Rows are points. Each copy is the shape, with its points in the same order, turned, moved and blurred by noise. Is it also mirrored, or only turned?

Shape (7 x 2)
[[ 18  22]
 [-14  21]
 [ 44 -52]
 [  6 -22]
 [ 24  27]
 [ 17  -8]
 [-13 -18]]
Copy 1 (7 x 2)
[[-20   9]
 [ -2  36]
 [ 19 -60]
 [ 19 -10]
 [-30   6]
 [  2  -8]
 [ 29   7]]
Copy 1 is: mirrored
Copy 2 (7 x 2)
[[-25  -5]
 [-21  28]
 [ 44 -39]
 [ 20   1]
 [-30 -10]
 [  6  -9]
 [ 19  21]]
Copy 2 is: mirrored

Shape (9 x 3)
[[-22  -7  24]
 [ 32  28 -23]
 [-13   0  -6]
 [-26   6  49]
 [-37  14  14]
 [ -7 -28 -32]
 [ 15   8 -33]
 [ 27   5 -34]
 [  4  -1 -50]]
Copy 1 (9 x 3)
[[  0 -13  17]
 [ -3  60 -22]
 [ -9  -4  -5]
 [ 24 -19  28]
 [ 20 -23  -8]
 [-52   3 -15]
 [-21  31 -23]
 [-30  45 -21]
 [-36  26 -39]]
Copy 1 is: mirrored
Copy 2 (9 x 3)
[[-19 -11  16]
 [ 29  37 -18]
 [-17   9  -5]
 [-24 -16  46]
 [-31   7  22]
 [-20  -9 -42]
 [ 15  22 -29]
 [ 24  19 -35]
 [ -6  29 -47]]
Copy 2 is: only turned
Copy 3 (9 x 3)
[[-22 -29   4]
 [ 16  41   0]
 [  4 -12  14]
 [-49 -29  -1]
 [-26 -19  31]
 [ 42 -23  10]
 [ 29  20  10]
 [ 34  24   0]
 [ 44  11  23]]
Copy 3 is: mirrored
Copy 4 (9 x 3)
[[-21  -1  23]
 [ 14 -29 -43]
 [-17   2  -9]
 [-28 -19  42]
 [-43 -11   8]
 [  0  34 -24]
 [  8  -3 -41]
 [ 19  -5 -45]
 [ -1  16 -52]]
Copy 4 is: mirrored

Shape (10 x 4)
[[ -8  -2  20  32]
 [ 32  16 -51  -6]
 [ 14 -16  20  30]
 [-19   5 -39 -25]
 [ -7 -35  25 -27]
 [  0 -21  15  27]
 [-46   1  24  -4]
 [-56  16  32 -38]
 [-17  13 -12   6]
 [ -8  -1 -34  -6]]
Copy 1 (10 x 4)
[[ -1   4  12  38]
 [ 29 -60 -17  -5]
 [ 15  -6  37  35]
 [-16 -34 -24 -27]
 [ -3   5  47 -22]
 [ -5  -9  29  26]
 [-27  28   4   0]
 [-20  46  -6 -30]
 [ -8  -7 -11  11]
 [-11 -40  -6  -9]]
Copy 1 is: only turned
Copy 2 (10 x 4)
[[  9 -14  -4  46]
 [ 42  16 -42 -23]
 [ 32 -29   5  32]
 [-12  18 -28 -24]
 [ -3 -25  35 -16]
 [ 10 -32  -2  35]
 [-33   4  18  27]
 [-46  27  34   9]
 [ -3  12 -18  12]
 [  3  -1 -30 -18]]
Copy 2 is: only turned
Copy 3 (10 x 4)
[[ -2 -34  10  19]
 [ 40  16 -54  11]
 [ 21 -37  16   3]
 [-13  29 -39   2]
 [ -3  12  29 -29]
 [  7 -34  10  -2]
 [-36   1  24  15]
 [-47  35  31  20]
 [-11  -3 -15  23]
 [ -2   8 -36   2]]
Copy 3 is: only turned

Shape (10 x 6)
[[  6  -8  13  19   6  10]
 [-28  -8  -7 -13  12  18]
 [  5   2  43 -21 -31  15]
 [-21 -11   4  -6 -13 -14]
 [  9  27   3 -14  11 -16]
 [-14  56  -6 -26  -2  34]
 [ -3  18  -3  -2  16  17]
 [-12  -8   6   4  17 -12]
 [  0 -14  -7 -14 -19   2]
 [ -2 -16   8  45  11 -20]]
Copy 1 (10 x 6)
[[  5 -22   7  21 -10  15]
 [-10  -6   2 -21  -3  32]
 [ 13 -54  26 -20 -21 -11]
 [ 17  -3   7 -16   5   1]
 [-10 -32   5   1  34  -3]
 [-60 -34  27 -25  11   4]
 [-24 -24   8   3  10  19]
 [ 14 -10   2   3  16  21]
 [  4 -16 -12 -18 -10  -6]
 [ 25   5   7  40   5  10]]
Copy 1 is: mirrored
Copy 2 (10 x 6)
[[  8   8  -1  18  28   8]
 [-35   8   6  -4   4   9]
 [ 32   0  19  12 -17  29]
 [ -8 -24  15   5   1   2]
 [ 15  14  15 -15   4 -23]
 [-12  54  35  12 -26 -14]
 [ -9  30   5   0  10  -7]
 [ -8  -4   7 -10  27  -6]
 [  2 -13  -7   4 -10  -3]
 [  4 -17  -2  12  56 -15]]
Copy 2 is: only turned

Shape (11 x 8)
[[ 13   9  39 -14 -12  -9 -55 -12]
 [-28  20  10  24  -5 -26 -10 -18]
 [ 29  15   3 -35   3  15  -1 -14]
 [-13 -24  39 -25 -19  -8   4 -20]
 [-21 -24 -17 -40  -3  43 -41   3]
 [ -3 -13   0  11  21 -22 -41 -22]
 [ 12  18 -33   2  14  -2  19  53]
 [ 20 -30  24  26  -6  36   7   6]
 [ 18  13  42 -39  15 -25   0  23]
 [  8   9  15   5  39  12  20  36]
 [-16  -8  10 -17  -3  -5 -11 -23]]
Copy 1 (11 x 8)
[[-13  12  34   0 -26 -24 -31  20]
 [  6  -1   6  46  -3  -4 -14 -20]
 [-10  19  26 -39 -22  17  12 -15]
 [-41 -26  26  -9   6 -26   3 -14]
 [-34 -37  -6 -33 -50  20 -18  12]
 [ 15 -10  -9  -5  -5 -16 -37  -2]
 [ 12  16 -38  -8 -20  31  53  13]
 [ 22 -51  31 -12 -16 -11  35   4]
 [-30  28  22 -18  22  -3  18  27]
 [ 16  -8   3  -4  16  34  39  27]
 [-24 -16  11  -4  -1  -4 -19 -21]]
Copy 1 is: only turned
Copy 2 (11 x 8)
[[-12 -38  13  -6 -45 -25 -25 -26]
 [-23  -7   8  16  -1 -44   0  29]
 [  5  -2  -2  -1 -10   6  13 -43]
 [  7 -54  16 -21 -14  -4  21  10]
 [-30  -6 -11 -60 -10  28 -14  -3]
 [-26 -36  -3  11  17 -24 -34   8]
 [ 37  48 -19  -3  14  -4  -8  10]
 [  8 -23  -4  18 -12  40  -2  27]
 [ 41 -14  31 -12 -10 -26 -11 -20]
 [ 26  28  29  10  10  15 -14  12]
 [-12 -37  11 -10   4 -13   4   2]]
Copy 2 is: only turned
Copy 3 (11 x 8)
[[ 13  22  39 -33 -16  -6 -42  39]
 [ -1  19  26  40   3  -6  -5  17]
 [  9  12  16 -40 -32   0  -2 -18]
 [-14 -21  32 -16 -11 -35   9  22]
 [-45   4 -23 -47  -1 -15 -42   0]
 [ 14   4  20   9  12 -21 -42   0]
 [ 26   6 -48   1  -2  37  17  -9]
 [ -4  -8  23 -35  42  22  14   1]
 [ 37 -18  24 -25 -49  11  -4  25]
 [ 21 -25   0  -7  -3  49   1  -6]
 [-12   5  18  -5 -13 -26 -15   7]]
Copy 3 is: mirrored
Copy 4 (11 x 8)
[[  1   3  20  -9 -21  22 -52 -20]
 [-37  26  28  12   9   6  -6   7]
 [ 12   3 -31 -15   1  21  -3 -26]
 [ 14  -2  38 -11 -13   0  13 -28]
 [ -6 -36 -24 -27 -22 -42 -21 -12]
 [-19 -23  17  16  19   9 -32   7]
 [ 19  33 -47   5  17 -13   6  46]
 [ 25   5  -9  52 -17 -19  -1 -23]
 [ 45  29   9 -27  18  17 -20  -6]
 [ 32  36 -22  16  35 -22 -10   0]
 [-11  -7  15 -10   1   0   2 -15]]
Copy 4 is: mirrored

Shape (13 x 8)
[[  7  46 -26 -29 -12  -5 -21  45]
 [-19  18  22  -1   2   9   3   3]
 [ 23  16  12  11  22 -47 -30 -32]
 [-17  17  42  -3  10 -17 -28  11]
 [ -1  -7   1  -6 -24  -7  44   5]
 [-48  23   9 -31  -2  16  33   9]
 [-12  16  19   2 -22   3 -23 -16]
 [-16 -27 -17 -10  34 -15   4  -9]
 [  1 -27  -5  15   8  -3  38 -16]
 [-24  14 -33  31   2   8 -15  -6]
 [ 18  16 -19 -30  33 -12  28   1]
 [-31  25   0  -7 -48  11   7 -14]
 [ 17  33 -25 -32 -31  27 -23  14]]
Copy 1 (13 x 8)
[[ 30 -20 -28 -52  35  13  -1  41]
 [ -4 -15  13  -5  19  23  28  14]
 [  3   1  32 -14  39 -43  -5 -17]
 [ -1  -9  33 -23  15 -12  36  24]
 [ 28 -14 -19  14  -2  30  23 -19]
 [ -4 -39 -12 -11  24  52  52   4]
 [-13 -22  25 -16   1   9  -1  10]
 [-25   0 -31   3  29 -15  34 -20]
 [ -2   5 -20  36  12  11  19 -30]
 [-26 -29 -18  17  30  -1 -12  25]
 [ 18   8 -27 -19  59  13  23 -26]
 [ -2 -55   3  -9  -5  38  -1   3]
 [  7 -12 -21 -53  16  38 -24  22]]
Copy 1 is: mirrored
Copy 2 (13 x 8)
[[  9  48 -35 -21 -11 -27 -25  20]
 [  0  16 -21 -18   2  13  24 -12]
 [  5 -11  10  27  46 -23  -7 -19]
 [  5  25  15 -16  32  16   6   4]
 [  0 -15  -5  -9 -52   2  12 -17]
 [  0  12 -21 -59 -28   8  25 -14]
 [ -8  22 -24  -1  11  29  -4 -19]
 [ 25 -46 -20 -17  10  -2   0   6]
 [  9 -49 -15  11 -29   1  23 -11]
 [-31 -13 -50   3   6   1   7  14]
 [ 37 -12 -15 -21 -16 -46  11  -6]
 [-19  19 -31 -17 -26  26  -9 -35]
 [ 21  54 -59  -1 -21  -8 -26  -5]]
Copy 2 is: only turned
Copy 3 (13 x 8)
[[ 60  11 -48  -9 -17  -6   7  19]
 [  0  19  -3 -16   6  23 -10  -7]
 [ 10  52  25   4  14 -25  48 -13]
 [  5  34  19 -40  23 -10 -12  -4]
 [ -4 -22 -26  -7  11  36  20 -32]
 [  3  -4 -18 -35  -2  60  -3  10]
 [-11  31   0 -20 -25   2  -6 -19]
 [  1 -13  30   7   3  13  39  18]
 [-24 -21  10  24  13  34  24 -22]
 [-23  15 -12  22 -28  -2   3  15]
 [ 39   6   9  13  12  40  42  11]
 [-15  12 -37 -33 -32  24   0 -19]
 [ 52  11 -22  -5 -47   9  -5 -16]]
Copy 3 is: mirrored
Copy 4 (13 x 8)
[[ 33  48  -5 -43  -2 -28  22  27]
 [-15  18  11   7   5 -21   2  -5]
 [ 25 -16 -35  -3  58 -13  -9 -17]
 [-19   6  -3   3  35 -43   9  12]
 [ 21   2  19  24 -29  -2  23 -14]
 [-21  27  41  -9 -21 -31  20 -25]
 [-21  16 -11   2  21   4  19  -2]
 [  6 -41   7 -23 -12 -16 -12 -17]
 [ 13 -25   9  22 -24   6 -14 -24]
 [-13  17 -34 -21 -21   2 -17 -14]
 [ 48   1  28 -22   4 -20 -12 -21]
 [-21  36  -2   2 -13  12  42 -22]
 [ 19  49   8 -38   2  20  22  26]]
Copy 4 is: mirrored

Shape (12 x 9)
[[ 42  -7  -5 -14 -13  16  -2  -8 -12]
 [ 35 -39  21  -2   9  11   6  45  11]
 [ -9   1 -16  -7  19 -14  10 -21  38]
 [ 24  -8  34 -18   2  11 -17  18   3]
 [ -2  10   1  -4  16  28 -24  11  11]
 [-18  17 -22 -25   1  33  -2  16 -38]
 [  8   9  -7  28 -19  -2  -1 -15  14]
 [ 10  -4 -13 -24  10 -25 -27  -1   5]
 [ 22 -24  14 -14 -23 -20   0   1  -8]
 [  2 -12  -6 -10  11   6   0   6 -42]
 [ -4   9   7   4   1 -19   5 -28 -40]
 [ 21  22  18  24   6  -4  18  44  22]]
Copy 1 (12 x 9)
[[ 35  -4  18  -1 -13 -15  20 -18   0]
 [ 42 -31  12 -24  19   7 -12  18 -26]
 [-15  14 -15 -12  43 -28   4 -13  16]
 [ 19  -1  26 -29  -5 -11   3  17 -24]
 [ -4   3   2   6   2 -29  14  23 -22]
 [-16 -22 -26   6 -38 -18  34  -4 -20]
 [ -2  10  14  21   7  -7  -2  -1  30]
 [  7  30 -10 -14   3 -18  -8 -17 -19]
 [ 19  -2  22 -27 -10   5 -15 -23   3]
 [ -1 -14  -4  -1 -15  11  20 -22 -27]
 [-24  14  14  -2 -14  23  23 -34   4]
 [ 19   0  -6 -14  15  19   1  50  17]]
Copy 1 is: mirrored
Copy 2 (12 x 9)
[[  7  -1 -28  -1  -5  22 -24  18 -10]
 [ -3 -26 -39   2  20  -8  18  49  10]
 [  5  20  27  22  29 -13   9   1 -30]
 [ 24 -20 -11 -27   3  -3   7  21   7]
 [ 13  13 -15 -21  23  14  21  -6   1]
 [-29  21 -27 -44  -3  24   4 -19 -22]
 [  7   9   8  29 -17  17  14  -6  -3]
 [  4  18  -8  -4  11 -31 -16  -1   3]
 [ -2 -19   0   0 -14  -7 -18  28   1]
 [-23 -10 -35 -16  -5  -3  -6 -14 -14]
 [ -6 -15   0  -7 -24  -3  -6 -32 -26]
 [ 17   1 -17   6  -9  -9  53  31 -16]]
Copy 2 is: mirrored
Copy 3 (12 x 9)
[[ 28 -28   6   7  -1   7  -8  26 -17]
 [-30 -34 -19  19  25 -22  -4  43  -8]
 [  0 -31 -16 -29  -9  -8  11 -32  17]
 [ -5 -31  19  -4  30 -14   4  35  -1]
 [  0 -27  12 -19  34   4 -23   4  23]
 [  9  12  17 -25  28  18 -47  -3 -21]
 [ 10  -6   4   7 -21   6   0   1  31]
 [ 28 -21  -1 -28   8 -39   2   2   1]
 [  2 -14  11  -3 -14 -29  12  28 -20]
 [  9  -4  16   6  17 -18 -26  -6 -25]
 [ 18   9  34   8  -1 -16   2 -24 -16]
 [-17   5 -29  17  29   6  20  22  29]]
Copy 3 is: only turned
Copy 4 (12 x 9)
[[ 22 -17 -40  20 -20  -6  31 -10  12]
 [ 36 -33  12  -2 -16 -25  37  31  18]
 [ -7  15   2  -9   3  12  -9 -18  40]
 [ 52 -13 -12 -19  -9  -7  35   6   8]
 [ 44   6 -17   4  18  16  10  14  16]
 [  8   6 -60   3  24   6  10  31 -15]
 [  9  13   0  22 -19  14   2 -17  -6]
 [ 27   2 -26 -12   3 -22  -8 -19  23]
 [ 17 -23 -17 -12 -32 -22  17 -18  -6]
 [  4 -20 -36   8  21 -16  18   4 -11]
 [ -7  -6 -25   0  14  -3  18 -39 -25]
 [ 25  30  29   8 -14 -17  40  24   3]]
Copy 4 is: only turned

Shape (17 x 11)
[[-17 -19  -5  -3  20 -25 -40   5 -25 -10   3]
 [  3 -31   5  -3 -12  21 -12  15  22 -34  24]
 [  2  24   8  -7  -3  23  15  16  -3   7  14]
 [  1   2  20 -16  24 -29  -6 -27  23 -38  -5]
 [ 27  -7 -17 -11 -26  27   9  19  16  19  -2]
 [ 28  24  28  -5 -26 -23  -6 -17 -23  -8  19]
 [-14  24  26 -17 -15 -13 -23  -9  15 -10   7]
 [-10  10   6  30   9  31  -1   4 -34 -11   1]
 [ 28  11 -26   1 -25  -9  -1 -35   9  -2  -6]
 [ 34   2  15   3   4  31  15  18  22  18 -13]
 [ -9  25 -23 -10  15  29 -30 -18 -19  19  -7]
 [-14 -30  17   6  15  -3   6 -28 -17  20 -31]
 [ 26 -19 -10  -7 -19 -14  16   7  23  14  21]
 [-19   3  24  34  -5  -8 -35  -5  14  15  23]
 [-18  18  12 -10  23 -11 -24 -29   1   7   1]
 [-23 -23   2  17 -14 -23  16  14  24 -28 -17]
 [ 21  23  31  17   8  10  20  14 -25   8 -23]]
Copy 1 (17 x 11)
[[  6  -1 -17 -17  43  11 -24 -17 -25  20   2]
 [ 46  15  14 -48  17 -24   2   3 -14 -17  -6]
 [ -4  23   4  -9  -5  -6   2  23  20 -20   1]
 [  7  -6  -5   6   8 -60 -14  -8 -31  20   0]
 [ 38  26  -2 -15 -21   2  17  -9  32 -21  -6]
 [ 24  38  -3  28   7 -13  -7  33  -8  27  25]
 [  6  44   6  -2  11 -33 -27   8  -6  18 -13]
 [-14  14  11  -8   4  24   5  12 -25 -27  10]
 [ 46  16  -6  24 -33  -9 -15 -13  -7   3   2]
 [  7  22  17  -2 -10 -18  39 -15  24 -29   0]
 [ -2   7  -2  24   3  25 -23  -5  -1 -19 -34]
 [-16  -3   1 -10 -13  14  23 -20 -26  33 -13]
 [ 43   9   0 -17 -16 -16   2 -10  32  11  17]
 [  2  32  47 -17  18   3 -29 -13  -5  22   8]
 [-14   5   9  18  11 -11 -29  -9 -10  20 -22]
 [  4  25 -13 -51 -16 -31  -9 -25 -23   8  24]
 [-22  29   1  16  -2   0  33   8  -4 -12  26]]
Copy 1 is: mirrored
Copy 2 (17 x 11)
[[-16 -12  25 -14   9 -15 -34  -6  17  18  -8]
 [-35 -50 -12   6  -3  24  13   4  21   1   7]
 [-12  -2 -39   7 -16  -9  20  -4 -15  16   1]
 [  3 -20  38 -24  -7  30  21 -10 -13  33  10]
 [  3   1 -50  21 -16  22   8  16  20  -6   5]
 [ 15 -25   3   5 -41 -23   4   0 -15  23  34]
 [ -5 -18  14  23 -25  14   2 -19 -25  20   5]
 [ -9 -15 -22  -5  25 -41  16 -17  -6   3   3]
 [ 26   6 -10  -2 -18  17   6  -7  10  -5  50]
 [ 11   1 -40  20   2  10  39  26   6  16  -8]
 [  5  16 -27   5  28  -1 -28 -18 -20   9  11]
 [ 19   1  17 -20  14  -8   4  25 -14 -21 -16]
 [-11   3 -13   4 -38  20  12  28  24   2  17]
 [-32  -4  26  36   1 -18   7   7 -11   4  15]
 [ -3  10  20  -2   3   3  -9  -7 -38  24   8]
 [-17 -16  25  -8 -14  13  37 -16  28 -18 -19]
 [ 27  -4 -24   2  -2 -36  38   4  -5  19 -11]]
Copy 2 is: mirrored
Copy 3 (17 x 11)
[[-10   7   0  15 -25  13 -16  57   5  -7  17]
 [-16  -3  -2 -39 -27 -12  -3  -6  15   1  24]
 [ 28 -11  -7 -25  21  11   6  -2  -7  12  13]
 [-38 -21 -35 -15  -2   0  -5  31   1 -34 -10]
 [ 25  -3   4  -6 -13 -16 -12 -34 -13  25  -5]
 [-15 -22   2   5  34 -36   9  23 -29  -6  12]
 [ -7   1 -12 -20  34 -15  -8  29  11 -12  -9]
 [ 18 -22  -6  -2  -1  16  34  27  14  32  27]
 [ 12 -20 -18   7 -13 -40  16   4 -25  -8 -28]
 [ 14 -33   0   2   4  12  -6 -41   6  16   0]
 [ 46 -15 -16  -1   0   2  -8  43   1  31 -16]
 [-16  -3 -50  34  -3  13   0  16   2  31   1]
 [  6   3  -4   6 -11 -18 -15 -31 -25 -17   9]
 [ 11   2 -14  25  16 -23  -1  22  42 -16  23]
 [  3 -10 -38   5  15   3 -13  49   8  -7  -6]
 [-30  32  -7  -2 -18  10  21 -13  14 -15  -3]
 [ -4 -34   4  20  31  25  18  -5  -8  16   8]]
Copy 3 is: mirrored
Copy 4 (17 x 11)
[[ -9 -32  35  11   6  -1 -14  37   4  30  -4]
 [  6  18  10  28 -26 -21  -6  42   4  -9  32]
 [ -7  24 -20  16  11  -6 -14  -3 -20  -1   3]
 [  1  -6  33  -2  35 -23   9  31  27 -30   3]
 [ 16  14 -39  18 -26   2   4  -6  14   4  14]
 [  5  28  -9 -33  20   0   1  42  -6   2 -25]
 [-28   8  15 -18   5   2  -1  24   0 -26  -6]
 [  7  15  19  19   4 -27 -14  -4 -39  25 -15]
 [ 26 -10 -22 -24  -8 -24   1   8  19 -14 -21]
 [ 17  37 -10  19  -1  -5   5 -25  16   6  21]
 [  8 -19   9  12  -2   6 -38 -18 -15  -5 -23]
 [ 28 -21  32   5  17   5  34 -11 -13  15   1]
 [ 11  -1 -36  -4  -4  -9  12  23  19   8  31]
 [-17   3  28 -36  -7 -12 -11  11 -19  12  27]
 [ -8 -18  30 -14  27   2 -17   2  -4 -18  -3]
 [-22  -7  12  14  -2 -42  45  22   8   7  19]
 [  4  40   0   7  30 -10  13 -19  -8  29 -18]]
Copy 4 is: only turned

Shape (16 x 12)
[[ -1  -4 -42  -9 -27 -29 -39 -46 -17  19  10   6]
 [  7   4   7 -20 -42  25  12   0 -19 -12   6   3]
 [ 35  -3 -13 -26  -8   7 -20 -38  20  -6   6  13]
 [  2  15 -33  -3  -5  -1   7  -9   5   4  16  -7]
 [ -4  26   9  -6 -20   5  -9 -31   4  -1 -14 -18]
 [ 26 -15  -9 -16  -7  55 -29   9  26  27  -2  -4]
 [  9 -22  10   4  33   5  17 -20 -11  16  22   7]
 [  1 -17  -3  10  -4   3 -11  27 -17   7  22  59]
 [ 27 -16  14  24 -10   7 -18 -13  -6  -8 -20   5]
 [ 17  -6 -43 -19   7 -14   9 -12 -24  -1  -1   7]
 [-32   9 -18  18 -13  24  22   5 -23  -8 -10 -21]
 [  2  -1 -13 -29  33  21 -50  20 -14   1   6 -16]
 [-16 -42   1   8  11 -24  -6  -2  20  13   8 -28]
 [-22   5 -15  31  10  19 -23 -24 -21  -8  26  -6]
 [-38 -10 -13 -27  18   0  29  -7 -14  -4  12   9]
 [ 14   6  -6 -37 -11  12  -7  14  18 -26 -11  14]]
Copy 1 (16 x 12)
[[ 20  41 -25 -41  10  30 -15  10 -35 -42  -2 -37]
 [ 32   4 -14  15  29  -5  15  32   2   3 -20 -22]
 [ 33  13  -3 -30  17  47  12 -12  -6   5 -14  -8]
 [  3  18 -27 -19  18  -1  -8 -12   6  -8 -11 -24]
 [ -5  23  14   9  25  25  -6  13   8 -12  -7 -34]
 [ 33  25  -8   6  49  19 -11 -14 -15  30  16  27]
 [-17 -10 -19   1 -16   8   4 -10 -35  22 -14 -10]
 [ 43  15 -32   6 -35 -17 -15   8 -18   4  -4  12]
 [  9  24  21 -13  -6   7  14  22 -14  12   6   4]
 [ 21  -6 -17 -39   6  -5  -3  -9 -20  -5   0 -38]
 [ -7  23 -16  20  18 -30   0  16   6   6  17 -47]
 [ 37  24  16  13  23 -11 -11 -52 -37   1   1 -17]
 [-28   9 -14   7   1   4  17 -21 -30 -32  27   7]
 [ -4  60 -19   8  -9  -4   1 -11 -21   8  -7 -39]
 [  4 -20 -37  21  -9  -1   2 -16 -11  -7   7 -50]
 [ 47  -7   2   5  16   7   9 -14  21  -4   3  -8]]
Copy 1 is: only turned
Copy 2 (16 x 12)
[[-21 -14  46  28   7  26  42  38   3   1 -27  -4]
 [-16 -23 -13 -34  21  25  20   9 -39   0  -9  -7]
 [  1  15  24   0  36  10  36  24 -15  13  15 -15]
 [  6  -5  16   3   4   1   0  20 -24  10 -30 -10]
 [  2 -16  -2 -25  13  26  11  39   5  24  -5   2]
 [ -8  30  -4  -4  24  32  -8  34 -29 -22  24 -46]
 [ -5  -9  -3  12  33 -26  -8   1  -4 -28   5  11]
 [-32  10 -26  31  -4   2  23 -23 -30 -23  -4  -5]
 [ -1   9  -3 -22   5  22  24  -1  13 -20  18   8]
 [-16 -11  39   2  20  -7   9 -12 -10   3 -29 -23]
 [ -4 -15 -10 -33   2  26 -24   4  -6  -5 -52   1]
 [  8  -8  -3  30  38  49 -13 -10   3  -8  -2 -47]
 [ 20  -5  -9   7   9 -14  13  31  31 -42 -25 -21]
 [  3   0  -4  20  20  38  -8   7   0 -15 -29  29]
 [-19 -14 -17   1  39 -19  -2   0 -10   4 -51 -19]
 [  5   7 -17 -15  24  12  25  -2 -19  21  -1 -43]]
Copy 2 is: mirrored
Copy 3 (16 x 12)
[[-16  30  -2 -21  18  30 -28   7 -19   9 -50 -36]
 [-23  17   9  24 -30  13   7 -13   3 -13 -10  19]
 [ -8   8 -24  -6   2  -1  -1 -19 -29  18 -46  22]
 [ 11  20  -7  -3 -11   3  -1   7  19  17 -28  -9]
 [  5  12  30  27   8  -3   1 -15  -6   9 -31   0]
 [-24  15 -26  26 -32 -40 -18 -14 -16  41 -14  10]
 [-15 -11 -42  12  22 -10  22   4  15  -2  -5 -17]
 [-12 -23 -36  -2 -31  19 -31   6  -3  -8  21 -12]
 [-12 -22  -6  25 -12 -21   4   1 -28 -17 -31 -18]
 [-13  16 -18 -11  -3  15   3  38  11   2 -39   2]
 [-11   3  22  29 -26  -8  -5  13  49  -8 -21 -19]
 [-26   4   6 -23  -8 -42  -9  26  -3  44   7   4]
 [  5  26 -19   0  18 -52  -7   7   9 -16  -5 -28]
 [-20 -19  11 -12  -8 -11  -2 -17  30  13 -23 -37]
 [ -9   8 -14   2  17   5 -16  15  53  -6   3  17]
 [  9   8  -1   4 -21 -12 -13   4 -10   4 -13  44]]
Copy 3 is: only turned
